Every row gives one point. Each copy is the shape, with its points in the same order, stretched, turned, moved and blurred by noise. Is it also mirrored, or only turned?

Shape, 6 rows:
[[ 36  17]
 [-68  29]
 [  7  30]
 [ 50 -52]
 [-41   9]
 [-35  -8]]
Copy 1:
[[-37  28]
 [ 63   5]
 [ -3  32]
 [-70 -34]
 [ 24  -7]
 [  6 -20]]
Copy 1 is: mirrored
Copy 2:
[[ 48  10]
 [-63  46]
 [ 15  22]
 [ 47 -60]
 [-33  14]
 [-30  -1]]
Copy 2 is: only turned
Copy 3 (6 x 2):
[[ 51  20]
 [-46  48]
 [ 25  37]
 [ 49 -51]
 [-27  24]
 [-23   3]]
Copy 3 is: only turned
Copy 4 (6 x 2):
[[  3  42]
 [ 98 -20]
 [ 37  24]
 [-65  -9]
 [ 56 -24]
 [ 34  -9]]
Copy 4 is: mirrored

Shape:
[[ 12   7   7]
 [ 56  95  -8]
 [-23  -7   7]
 [ -1 -10  -7]
 [ 15   6  28]
 [-10  24  11]]
Copy 1 (6 x 3):
[[ 17   1  -3]
 [ 29 102 -15]
 [ -7 -24   1]
 [  8 -15 -17]
 [ 32  -1  12]
 [ -3  12  11]]
Copy 1 is: only turned
Copy 2 (6 x 3):
[[ -5 -10   9]
 [-96 -74 -11]
 [  7  32   7]
 [ 18  11   0]
 [ -6 -13  31]
 [-28   9  16]]
Copy 2 is: mirrored
Copy 3:
[[ -1   3  12]
 [ 65  75  47]
 [-42  -3   7]
 [-19  -3 -13]
 [  1 -14  27]
 [-22  17  25]]
Copy 3 is: only turned
Copy 4, 6 rows:
[[  3  -2  22]
 [ -4  46 121]
 [-10   9 -15]
 [-16 -10   5]
 [ 23   1  20]
 [ -1  28  12]]
Copy 4 is: mirrored
